Every row gives one point. Each copy is the shape, with its points in the same order, turned, moved and blurred by noise. Is it also mirrored, or only turned?
In the rows, zero is written as 128.

Shape (8 x 3)
[[ 99  89 114]
 [141 139 140]
 [150 104  63]
 [142 107 112]
 [133 140 177]
 [116 121 140]
 [159 106 184]
 [149 133 146]]
Copy 1 (8 x 3)
[[153  86  97]
 [126 131 145]
 [107 130  65]
 [116 113 108]
 [138 117 180]
 [147 110 137]
 [ 99  92 176]
 [119 125 149]]
Copy 1 is: mirrored
Copy 2 (8 x 3)
[[ 85  91 119]
 [135 139 139]
 [128 102  60]
 [129 108 110]
 [133 139 177]
 [106 122 143]
 [157 102 177]
 [143 131 144]]
Copy 2 is: only turned
Copy 3 (8 x 3)
[[ 96  85 124]
 [136 138 135]
 [146  88  73]
 [140 103 116]
 [125 152 172]
 [109 125 138]
 [151 121 186]
 [146 138 140]]
Copy 3 is: only turned

Shape (7 x 4)
[[143 144 106 134]
 [145 125 134  72]
 [124 146  86 136]
 [ 90 104 102  75]
 [165 156 164 149]
 [155 126 146 128]
 [132 158 131 124]]
Copy 1 (7 x 4)
[[156 132 115 115]
 [124 132 151  64]
 [143 140  93 125]
 [ 73 119 105  73]
 [170 147 170 134]
 [149 118 158 114]
 [138 155 134 118]]
Copy 1 is: only turned
Copy 2 (7 x 4)
[[142 147 101 150]
 [156 134  91  83]
 [123 157  85 156]
 [ 96 126  69  93]
 [175 142 159 142]
 [162 125 128 131]
 [136 162 124 130]]
Copy 2 is: only turned
Copy 3 (7 x 4)
[[154 165 125 132]
 [137 124 128  74]
 [138 173 103 139]
 [101 118  84  96]
 [162 151 183 136]
 [160 129 154 119]
 [134 165 149 120]]
Copy 3 is: only turned

Shape (13 x 8)
[[145 129 157 119 128 125  98 154]
 [134 149 114 146 127 146 117 123]
 [ 97 104  99 139 195  61 178 123]
 [145 122 133 144  82 112 107  89]
 [109 131  90 116 187  67 168 117]
 [141 121 139 131 112 152 111  95]
 [112 127 112 101 158  77 189 145]
 [100 145 195 116 116 142 131 142]
 [142 113 141 111 117 143 113 152]
 [140 154 112 126 121 106  71 135]
 [133 133 151 158 124 121 147 160]
 [ 99 104 153 145 120 138 119 149]
 [ 95 128 126 125 107 130 128 167]]
Copy 1 (13 x 8)
[[141 151 173 138 139 145 100 141]
 [144 163 109 154 131 153 123 123]
 [ 85 110 105 139 194  76 163 147]
 [125 147 132 157  87 130 111  93]
 [104 123  99 106 193  74 153 135]
 [130 146 135 139 115 162 124  89]
 [105 129 115 105 168  81 185 160]
 [101 182 199 133 123 157 136 132]
 [145 139 151 130 121 159 113 138]
 [152 158 116 139 129 126  74 134]
 [135 151 152 176 133 125 153 150]
 [ 98 142 155 161 132 156 118 152]
 [ 99 162 132 148 132 150 122 171]]
Copy 1 is: only turned
Copy 2 (13 x 8)
[[139 128 175 115 131 123 102 137]
 [120 158 135 145 129 153 106 122]
 [ 75 113  96 137 171  75 185 103]
 [145 142 141 126  79 123 104  76]
 [ 85 144  88 118 174  89 172 108]
 [141 136 150 127 110 163 117  88]
 [ 95 135 114 103 146  88 185 138]
 [114 146 218 113 126 140 150 124]
 [132 116 164 108 122 146 115 136]
 [118 155 142 108 129 115  68 119]
 [125 138 165 156 114 112 139 147]
 [ 99 112 178 145 112 137 126 122]
 [ 84 132 162 123 101 134 126 148]]
Copy 2 is: only turned
Copy 3 (13 x 8)
[[117 134 145 113 175 141 154 146]
 [115 154 120 146 144 153 126 119]
 [127 117 107 143 146  26 136  77]
 [107 135 107 130 140 170 186  92]
 [142 143 103 119 146  43 127  76]
 [106 131 138 132 153 174 139  97]
 [149 137 132 108 117  50 145  99]
 [ 78 161 189 111 145 129 155 134]
 [119 117 143 104 153 145 137 138]
 [117 153  88 110 182 145 148 139]
 [120 136 152 156 134 120 161 145]
 [ 78 115 150 138 139 124 145 133]
 [ 92 139 128 110 120 114 142 158]]
Copy 3 is: mirrored
Copy 4 (13 x 8)
[[114 130 157 116 133 145 112 145]
 [129 157 113 146 113 150 111 121]
 [163 101 118 190 131  44 129  96]
 [ 68 147 119 115  96 139 113  89]
 [170 125 110 160 139  55 128  94]
 [114 131 130 125  93 166 115  96]
 [162 123 122 148 118  55 155 128]
 [130 143 190 136  71 136 114 153]
 [120 116 135 110 119 146 126 153]
 [112 163 124 104 147 129  82 125]
 [105 141 147 169 114 127 141 149]
 [107 110 142 155  95 136 104 153]
 [123 135 118 133  96 119 107 177]]
Copy 4 is: mirrored

Shape (13 x 9)
[[107 106  84 141  47 144 113 149 125]
 [128  80 119 143 161  97 128 156 148]
 [100 124 128 109 160 138 152 141 133]
 [120 161 110 127 168 147 153 140 118]
 [137 160 122 125 155 119 118 152 109]
 [150 161 134 133 156 151 142  70 128]
 [142 143 136  31 155 127 108 152 136]
 [144 112 152 149  79 149 114 153 126]
 [156 120 138 129 108 116 153 123 116]
 [135 162 146 137 136  97 118 135 156]
 [118 138 139  59 167 131 112  90 106]
 [130 113  84 135 146 124 115 147 162]
 [115 149 118 149 155 144 192 108 115]]
Copy 1 (13 x 9)
[[109 139 140 127  85 184 124 137  65]
 [154 113 131  76 130 146 129 117 159]
 [139 148 104 118 145 147 165 152 155]
 [143 157 121 107 145 118 192 164 133]
 [108 146 140  89 144 109 167 155 135]
 [154 151 135 158 163  74 163 149 118]
 [ 93 190 156 118 161 140 125 183 189]
 [102  93 151 139  96 140 131 158 110]
 [126 137 139 136  93 105 141 130 137]
 [104 124 162 118 154 118 168 114 143]
 [111 191 107 137 181 103 120 163 158]
 [156 141 157  86 143 157 142 133 123]
 [165 151  96 137 122 103 199 139 126]]
Copy 1 is: mirrored
Copy 2 (13 x 9)
[[110  72 168 157  79 139 132 132  95]
 [133 149 156 173 146 101 120 178 151]
 [143 138 109 116 160 126 129 173 120]
 [138 145  90 140 162 129 104 143  99]
 [159 164 114 141 128 122  93 130 106]
 [160 139 120 129 188 117 137  83 111]
 [207 151  90 105 101  78 135 161 117]
 [129 129 141 155  90 163 139 108 144]
 [126 162 144 144 128 124 160 116 112]
 [125 159 129 128 133  92  96 110 145]
 [214 143 129  90 153 105 138 140 107]
 [135 110 128 178 140  90 104 151 121]
 [113 148 115 130 194 143 137 133  89]]
Copy 2 is: only turned
